Each row is a point. A path goes straight from each point to the next, and from the last back to the first. The post is the endless flat space through its rows: a point in 2 columns, a line in 3, a plane in 4, and so on, so that a path can go around it. Count how often the path circles the post. Going back the other way cancels.

Post:
+0.62; -0.08; +2.96
-0.50; -0.13; -1.28
Path (8 x 3):
-0.96; +1.69; +0.23
-2.81; -0.52; +0.85
-1.51; -1.10; +2.36
-1.21; +0.44; +2.84
+0.44; +2.64; +0.38
+1.02; +0.44; +0.88
+1.18; -0.29; +0.39
+0.74; +0.88; +1.97
Times around: 0

Post (8 x 9):
-0.20; +0.49; -2.56; -2.86; +1.98; +0.22; -1.45; -1.21; -1.78
+0.16; +0.08; -4.58; -2.67; +2.78; +2.08; +0.17; -1.89; +0.57
+0.20; +0.59; +1.31; +1.44; +0.22; -0.55; +2.01; -0.06; -0.64
+0.31; +1.04; -1.72; +2.57; +2.24; +2.17; +0.21; -0.88; -1.98
-0.43; +0.14; -0.08; -2.00; +0.26; -2.40; -3.49; -1.33; +1.80
-1.02; +0.53; +2.92; -0.25; -1.78; +0.56; -0.37; +1.82; +1.40
+1.05; +0.04; +3.41; +0.69; +0.40; +2.49; +0.67; -0.71; +0.01
+0.12; +0.83; -3.04; -0.77; -0.38; +0.55; -0.65; -2.04; -1.26
Path:
+0.53; +1.23; -1.32; -0.39; +1.60; -2.60; -2.45; +1.05; +0.74
+0.28; -0.87; -1.32; -1.65; +0.18; -0.16; +0.52; +1.77; -2.23
-1.79; -1.13; -0.57; -1.53; -0.09; +1.82; -2.41; +1.16; -1.80
+0.56; -0.96; -2.33; -1.11; -0.36; -1.03; +1.37; -1.44; +0.14
+0.66; +0.76; -2.18; -0.72; +1.01; +0.44; -0.99; +0.13; -0.77
+2.17; +1.26; +0.18; +0.24; +2.36; +1.27; +1.93; +0.17; +0.09
+0.81; +1.59; -0.57; +0.48; +1.66; +0.29; -1.06; -2.69; +0.41
-1.08; +1.43; -0.11; +0.75; -0.13; +1.79; -1.06; -0.89; -0.58
-1.74; -0.59; -0.49; -2.70; -2.37; +0.64; -0.04; -1.33; +0.54
+0.43; +0.15; -1.09; -0.69; +0.81; +1.07; +2.38; -2.61; +0.66
-0.14; +2.47; +0.43; -0.28; +1.75; +0.64; +0.64; -1.16; -0.36
+0.56; +1.44; -1.35; +1.94; +0.47; +1.47; +0.93; +0.17; -1.60
+2.68; -0.20; +0.04; -0.77; +0.53; +1.67; +0.12; +0.35; -2.74
+1.07; -1.71; -1.81; +1.67; +0.67; +1.71; -1.59; -2.51; -1.03
-2.08; +0.40; -1.72; +0.00; +1.03; +0.21; -0.57; -1.09; -3.54
-0.86; +0.41; +0.05; +0.14; +0.10; +2.92; +0.96; -0.63; +1.17
-0.66; -1.01; -1.28; -2.13; +0.41; -0.47; +0.36; -0.94; -1.33
+1.11; -0.53; +0.32; -0.93; +0.35; +0.06; +0.61; -1.30; -0.91
+0.47; +0.32; -0.41; -1.42; -0.45; +1.25; +1.13; +0.32; +1.95
+0.61; +2.88; +0.89; +0.98; +0.29; -1.06; +1.39; +0.36; +0.31
-2.25; +2.95; -3.74; +0.17; +1.13; +0.10; +0.22; -1.35; +1.03
+0.47; +2.29; +0.22; +0.18; +0.48; +0.99; +0.50; -3.32; -1.15
+1.73; +2.05; +0.21; -0.37; -0.37; -0.89; +0.05; -0.81; -0.49
+0.67; +1.64; -1.60; -1.66; +0.14; +3.24; +2.11; -0.86; +0.85
-0.19; +1.11; +0.32; -0.85; +1.41; -0.30; -1.37; -1.16; -0.64
+2.35; +2.07; -0.61; -1.78; +1.35; +0.89; -0.13; -2.32; -0.17
Times around: 0

Post (17 x 18):
-0.17; -0.19; -0.84; +0.13; -1.47; +2.24; +1.15; -2.00; +1.90; +0.75; -0.60; +0.70; +0.96; +0.36; +1.69; -0.27; +1.12; +2.02
+0.82; +0.70; +0.00; -1.40; -1.29; +1.99; -0.79; -1.40; -0.08; -0.59; -2.96; +0.52; -2.54; -0.03; -0.89; +0.29; +3.23; +0.28
-1.72; -0.20; -1.33; +2.06; +3.08; +0.92; -0.72; -0.84; +0.89; +2.42; +0.73; -0.58; -0.26; +3.34; +1.16; -3.49; +0.54; -0.09
+1.21; -0.49; -2.86; +2.41; -1.58; +0.86; +0.07; +1.23; -0.89; -2.07; -1.52; +1.53; -0.75; +0.43; +2.21; +0.62; -0.80; -0.57
+1.22; -0.44; -1.05; -3.57; -2.42; -1.72; +2.98; -0.17; -0.56; +0.36; -0.22; +3.21; -1.52; -1.70; +1.13; +0.01; +1.80; +0.27
-0.10; -0.20; +0.46; -1.11; +0.29; +0.93; +2.10; -1.52; -0.08; +0.30; -2.23; +0.55; -1.74; -1.11; +0.35; +0.62; -1.84; -2.18
+0.35; -2.07; -2.20; +0.00; +2.31; -0.66; -2.05; +4.23; -1.13; -0.72; +2.60; +0.22; +3.22; +0.62; -1.72; -0.47; -0.30; -2.76
-1.42; -0.12; -0.73; -0.88; -0.23; +0.72; +1.07; -1.25; -0.32; -0.47; -0.62; +0.12; -1.65; +1.86; +0.00; +2.60; -0.41; +0.38
+0.59; +0.60; -0.78; +1.73; -0.38; -1.84; -2.32; -1.74; -1.53; -1.81; +1.20; -0.58; +2.94; -1.39; -0.40; +1.88; -0.55; +1.09
-0.51; -0.45; +1.49; +0.00; +0.03; +0.76; -1.49; -0.63; +1.45; -1.01; -0.85; +0.84; -0.41; +0.89; +0.44; -0.73; -0.80; +0.86
+1.11; +0.88; -0.62; +0.17; +0.22; -0.62; +1.26; +0.71; +1.87; -1.17; -1.55; +0.94; -0.90; +1.87; -0.93; -0.88; +3.36; -0.97
+0.11; -0.46; -1.39; +1.52; +2.06; +3.30; +1.82; +0.33; +1.62; -1.79; -1.54; +1.19; -0.84; -1.00; +1.31; +0.48; -1.75; +3.95
+1.30; +0.73; +0.95; +0.74; -0.50; +1.16; +1.13; +2.95; -2.09; -2.04; -0.97; +0.05; +1.63; -0.31; -2.12; -1.95; +0.43; -0.03
+0.54; -1.14; -0.21; +1.10; +2.17; -0.97; -0.34; +1.96; -0.15; +1.07; -4.19; -0.14; -0.35; +3.34; +1.01; +1.43; +0.15; +0.29
+1.06; +0.94; +1.92; +3.25; -1.06; +2.70; -0.04; +0.66; -0.52; +0.15; +2.02; -1.21; -0.83; -3.19; -0.83; +1.17; -2.56; +0.99
-0.22; -1.39; +0.77; +0.28; +2.48; +0.72; +1.13; +2.02; -0.88; -1.36; -1.18; -0.01; +0.31; +0.37; +2.63; +0.43; -0.58; -1.77
-0.26; -1.64; +2.09; +2.52; +2.33; +2.07; +0.63; -1.58; -0.05; -0.41; -1.48; +2.22; -0.14; +0.48; +0.73; +1.95; -1.21; +1.05
Path, 15 rows:
+1.15; -0.77; -0.30; +1.44; -0.36; -1.22; -0.60; -0.62; +0.22; +0.52; -1.80; +0.15; -0.97; +1.56; +0.13; +0.55; +3.11; +0.33
+0.72; +0.12; -0.04; +1.56; -2.18; -0.54; +0.51; +0.77; +0.12; -0.98; -0.62; +0.55; -1.66; -1.67; -1.83; +1.75; +0.10; -0.39
-2.49; +0.00; -0.65; -0.86; +0.55; +1.42; +0.89; +1.39; +0.81; -1.82; +0.99; +2.21; -1.32; +1.79; -0.80; +1.30; +0.86; +0.41
+0.16; +1.92; -0.39; +0.19; +0.29; -0.49; +0.65; +0.47; -0.33; -0.93; -0.38; +1.27; +0.01; +1.35; -1.15; +0.51; +1.42; +0.90
-0.43; +0.03; +0.09; +2.01; -0.53; +0.80; +1.07; -0.62; -1.54; -0.85; -0.60; +2.24; -0.94; -1.55; -0.23; +2.81; +1.05; -0.32
+1.40; -1.21; -0.54; +1.11; -1.29; -2.64; -2.03; +2.52; +0.14; -1.61; -1.28; -0.01; +0.55; +0.27; -0.62; +0.59; +1.72; -0.88
+2.14; -2.11; -0.38; +0.55; -0.44; +0.46; -1.51; +0.97; -2.46; -0.06; -2.56; -0.66; +0.94; +0.21; +0.65; -1.22; +0.21; -0.42
+0.28; -2.76; +0.33; -1.93; +1.00; +0.75; -0.99; +0.57; +1.26; +1.17; +0.32; +1.75; -0.14; +0.06; +1.56; -0.60; -1.65; -1.85
-0.01; +0.45; -0.27; +1.69; +1.22; +1.74; +0.32; -0.36; +1.45; -0.58; -1.04; +1.40; -0.90; +0.63; +2.06; -0.87; -2.65; +0.24
-1.84; +1.74; -2.26; -0.16; +1.91; +1.08; +2.62; +1.30; +1.47; -1.49; -1.92; +1.42; -1.84; +1.23; +0.39; -2.56; -2.29; +0.17
+0.61; -0.23; +0.29; +2.60; +1.12; +1.11; +0.09; +2.18; -0.16; +1.24; -1.53; -0.50; -1.62; +0.34; +0.92; -0.72; +0.54; +1.27
-1.43; -0.94; +0.55; -0.48; +0.49; +0.88; +0.23; -1.30; -0.83; +0.36; -1.78; +2.63; -1.65; -1.09; +2.06; +0.46; +0.81; +0.40
-1.12; -0.34; -1.80; -1.74; +0.10; -0.13; -2.32; +0.68; -0.18; -1.36; +0.30; +1.73; -1.43; +0.68; -0.04; +3.09; -0.34; -3.63
+0.35; +1.46; -0.44; +0.98; +1.53; +0.30; +1.69; -0.34; +0.34; -4.45; -0.64; -0.35; +3.46; +0.92; -0.45; -0.72; -0.17; +0.70
+2.00; -1.36; -0.39; -0.06; -2.39; +0.36; +0.78; -0.65; -0.90; +1.90; -1.76; -0.02; -0.82; +1.32; -0.43; +3.09; -0.55; -0.21
Times around: 0

Post (17 x 18):
-0.36; -0.24; -1.12; +0.72; +1.12; -0.03; +0.53; +0.46; -1.49; +0.31; -0.28; +2.81; +0.14; +1.11; +0.30; +2.91; +1.48; -0.88
+1.24; -0.03; +3.73; -2.21; +1.65; -1.10; -0.48; -0.30; +2.11; +1.24; +1.45; +0.35; +1.70; +1.15; +0.34; -1.96; +1.72; -2.24
-0.77; +0.71; -2.94; +0.34; -1.30; -0.50; +1.16; -1.69; -1.39; -1.04; +0.53; -0.41; -0.74; +1.10; +1.22; +0.76; +1.92; -0.80
+0.63; +0.35; +2.27; -4.64; +1.43; +2.48; +0.44; +3.11; +2.91; +0.57; -0.25; -0.26; -0.34; -0.62; +0.06; -1.95; +2.00; -1.84
-0.81; +0.99; -1.70; +1.62; +1.27; -1.45; -1.24; -1.11; +1.62; +1.73; -1.13; +0.54; -1.56; +1.74; +0.41; +1.22; +1.48; -0.23
-1.64; +0.62; -1.83; +1.93; +0.79; -0.72; +0.59; +0.88; +0.02; -1.00; +1.69; -1.84; +0.09; -0.59; -1.06; +2.61; +2.06; -0.57
+1.95; +0.28; +1.60; -2.48; +2.06; +2.65; +1.89; +0.37; +0.85; +1.85; +0.45; -2.07; +0.19; -0.25; -1.41; -2.93; -1.02; -2.89
+0.55; -0.03; +3.35; -0.88; +1.03; -0.88; -2.40; +0.08; -1.30; -2.20; -3.87; +1.38; -0.73; -1.88; +0.06; +0.15; -1.45; -0.45
+1.13; +0.39; +0.41; -0.77; +0.08; +0.09; -1.33; +1.65; -0.36; -2.75; -0.98; -0.63; +0.91; +2.29; +0.82; +0.10; -4.10; -0.45
-1.75; +1.57; -0.95; +0.48; +1.85; +0.28; +1.00; -2.32; +0.48; -0.63; +0.29; -0.10; -0.89; +1.21; +0.53; +3.53; +2.33; +2.03
-0.44; +1.67; -2.31; +0.06; -0.57; -0.73; +0.74; -2.00; +1.62; -1.25; -0.42; +1.83; +1.33; +0.62; -1.22; +2.31; +0.15; -0.76
+0.84; +0.53; +0.87; -1.85; +0.70; +2.12; -3.61; +0.81; -0.96; -0.82; -1.73; -1.60; +1.08; +0.35; -1.23; +0.88; +0.68; +0.31
+1.16; -0.36; +1.55; -3.17; +1.22; +1.85; -1.15; +1.28; +1.86; +2.18; +3.13; -0.17; -1.24; -0.26; -2.45; -4.46; +0.79; +0.80
+1.01; +0.04; +2.57; +1.47; -2.70; +0.70; -1.27; -0.20; +0.41; -0.19; -1.88; +0.58; +0.91; +0.09; +1.19; +0.14; -2.08; +0.97
-1.29; -0.05; -1.82; +3.47; +2.13; -0.60; -0.27; -0.87; +0.59; -1.71; -2.38; +0.65; +0.52; +1.25; +0.07; +0.31; +4.10; +2.29
-0.77; -0.10; -0.49; +0.16; -1.24; -0.76; +0.97; -0.24; -0.27; -1.19; -0.99; -1.25; -1.24; +3.14; -2.36; +1.44; +1.66; +0.17
+0.25; +0.22; +0.64; -4.31; +1.29; +0.09; +1.46; +1.21; +0.84; +3.70; +0.67; -1.31; +1.53; -0.15; -1.06; -2.28; +0.22; -0.84
Path, 7 rows:
-0.11; -1.51; +0.44; -0.78; -1.91; -0.63; +0.37; -0.92; -2.52; +0.02; +1.11; -1.08; -0.99; -1.03; -0.99; +0.03; -0.91; -0.55
-1.53; -0.21; -0.44; +0.93; +0.86; +2.26; -0.39; +1.86; -0.97; +0.31; -0.31; -0.60; +1.95; +0.98; +0.71; -0.44; +0.01; -0.23
-2.05; +1.84; +0.73; +0.00; -0.60; -1.50; -0.25; +0.46; +0.52; -0.44; +0.51; -0.44; -1.68; -0.79; -0.04; -0.03; +0.37; +1.41
-0.01; +0.63; +0.37; -0.17; +0.06; +1.03; -0.06; +0.11; -0.10; -0.75; -0.81; +1.26; -0.07; +1.51; -0.07; +0.43; -0.29; -0.21
-0.16; -0.26; -0.16; -0.75; +0.67; +0.37; -0.75; -2.50; +0.51; +0.41; +0.23; -0.03; +0.88; -0.13; -0.80; -1.89; +1.27; -0.41
+1.23; -0.68; -0.02; -1.09; +0.66; -0.08; +0.01; -3.50; +1.30; +1.28; -0.04; -0.70; +0.38; +1.22; -0.54; -1.09; -0.11; +0.74
+1.38; -0.58; +0.58; -0.84; +0.10; -1.41; +0.01; +0.71; -0.80; -0.78; +0.92; +1.54; -1.36; +0.20; +1.20; +2.38; +0.06; -0.96
Times around: 0

Post:
+1.20; -0.23; -1.21; +1.60; +1.44; -0.42; -2.05; +0.69; +1.98; -1.63; -2.37; +0.81; +1.11; -0.06; +0.16; -1.62; +2.17; -0.82
+0.93; -2.38; +0.28; +0.32; +0.86; -0.87; +0.39; -1.03; +1.17; -0.32; +1.71; -1.45; -3.05; +0.42; +2.62; +1.54; -1.98; +1.37
-1.28; +0.17; -1.49; -1.53; -0.30; +0.07; -2.64; -0.89; -1.66; -0.19; -0.45; -1.46; +0.03; +1.42; -0.40; +0.57; +2.41; +2.88
+0.48; -2.35; +0.16; -0.02; +1.03; +0.45; +1.36; -0.33; -0.88; -1.77; +2.32; +1.14; +0.59; -0.19; +1.08; +0.33; -1.98; +1.18
+1.28; +0.01; -0.23; -0.04; +0.11; -1.04; -2.58; +0.80; +1.35; +2.04; -1.69; +3.82; +0.73; -1.38; -0.36; -2.40; +2.48; -0.79
+1.01; +0.87; -1.51; -2.99; -1.50; +0.42; +0.12; -1.34; -1.44; -1.90; -0.32; +1.12; -2.70; -0.32; -0.64; +0.68; +1.27; +0.45
+0.12; -2.15; +0.78; -0.13; -0.43; -1.34; -0.69; +0.57; -0.46; -1.31; +2.47; -1.26; -0.97; +1.20; +0.22; +0.80; -1.71; -1.40
+0.56; +0.54; +1.67; +0.96; +0.93; -1.46; -1.83; +3.24; +0.86; -0.35; -1.67; +1.91; +0.61; -2.06; +0.83; +0.50; +3.01; +0.06
-1.36; -1.96; +2.56; +0.75; +0.41; -1.16; +2.06; -0.98; +2.27; -0.79; +1.40; +0.05; -0.32; +0.56; -0.16; -0.22; -0.88; +0.31
-0.11; -2.83; +1.43; -0.30; +0.69; +1.63; +0.13; -1.56; -1.03; -0.80; -0.16; +1.91; -2.13; +1.44; -0.26; +1.92; -2.20; -0.89
+0.80; -0.58; +0.08; +3.06; +1.78; -1.61; -0.86; -0.54; +0.05; +0.91; -1.29; +1.21; +0.74; -3.25; +0.46; -0.41; +2.93; -1.86
+0.36; +0.15; -2.14; +0.93; -3.04; -0.66; -0.69; +0.47; -2.26; -0.93; -1.08; +0.76; -1.44; +1.83; -0.17; -0.37; +1.38; +2.28
-0.48; +0.22; -1.53; -2.04; -0.87; +1.01; +0.21; +1.44; -1.86; +0.30; -1.51; -1.47; -1.88; +0.36; +0.82; -1.40; +1.31; +1.09
+0.58; +0.11; -0.20; +1.42; +1.40; +0.01; -0.96; +1.36; +0.90; +0.57; +0.37; +2.48; +0.00; +0.27; +1.40; -0.70; +4.59; -1.62
+0.15; +0.18; +0.99; +1.55; +2.42; -1.67; -2.36; +0.79; -0.52; -0.97; -0.95; +1.59; -1.04; -1.14; +0.66; -3.03; +2.82; +0.17
+1.08; -0.55; -0.91; -0.16; -1.02; +1.82; -1.44; +0.54; -0.92; -0.08; +0.42; -0.92; -2.64; +0.16; -2.52; -0.26; +1.49; +1.72
+0.48; +1.70; +1.86; +2.68; +0.51; +0.35; -2.67; -0.14; +1.50; -0.14; -1.16; +1.51; +1.40; -2.14; +2.14; -2.32; +2.76; -0.89
Path, 13 rows:
-0.32; -2.69; -0.40; -1.16; +1.77; +0.30; -0.45; -0.85; +0.68; -0.31; +0.40; -1.33; -5.21; -1.48; -1.12; +0.16; +1.80; -0.82
+1.41; -2.38; +2.17; +0.46; +0.86; +1.96; -2.41; -1.37; +0.55; +0.37; +0.44; -0.40; -0.59; -1.92; +0.85; -1.84; -0.53; -0.66
+1.65; +0.93; +1.25; -1.90; +1.05; -0.11; -0.83; -0.15; -1.33; +0.50; +0.63; +0.14; -0.99; -1.18; -0.19; -1.74; +2.13; +0.34
+0.65; +1.32; +0.62; -0.12; +1.48; -1.00; +0.23; +2.77; +0.63; -3.62; +0.40; -0.69; -0.40; +0.60; +0.25; +0.70; +0.20; -0.32
-1.61; -0.59; -1.77; -0.20; +0.05; -1.78; -0.21; +1.97; +1.71; +0.68; -0.35; +1.31; +0.35; +0.95; -0.93; +0.21; +2.25; +0.79
+1.13; +0.65; -0.20; -0.65; +0.64; +1.16; -0.04; +0.41; +1.26; -1.72; -1.84; -0.63; -0.80; -0.80; +2.09; +0.18; -1.22; +0.53
-0.93; +1.17; +1.54; -1.54; -1.05; -2.87; +0.26; -0.70; -1.90; +0.99; -0.24; +1.14; -2.50; -1.76; +0.50; -0.78; +1.08; +0.07
-1.23; -0.43; +0.59; +3.20; +1.05; -1.93; -2.58; -0.54; -2.06; -1.20; +0.00; -0.38; -1.25; -0.01; +0.57; -0.12; -0.84; -0.43
-0.75; +0.54; -0.95; -0.88; +0.74; +1.32; -1.25; -0.73; -0.76; -1.41; -1.56; +0.18; -1.53; -1.87; +1.52; -0.35; +1.44; +3.63
+0.29; -0.59; +1.73; +0.00; -1.02; -0.61; -1.34; +0.27; -0.30; -1.09; +1.41; +1.95; +0.41; -0.84; +3.99; -1.66; +1.25; +0.34
+0.39; -0.16; +0.43; +1.44; -0.60; +1.49; -1.42; -0.12; -1.56; +1.15; +0.76; +0.51; +0.85; +0.68; -0.04; -0.24; +2.79; -0.92
+1.42; +1.82; +0.73; -1.24; -0.60; +0.30; -2.27; -1.18; +1.11; +2.20; +0.95; +0.11; -4.64; +0.75; +0.21; +1.00; -0.32; -0.65
+0.82; -1.21; -0.75; +2.92; +2.05; +1.61; -3.82; -0.99; +0.09; +0.52; +0.05; +2.20; -1.67; +0.23; +0.56; -0.25; +0.18; -0.11
Times around: 2
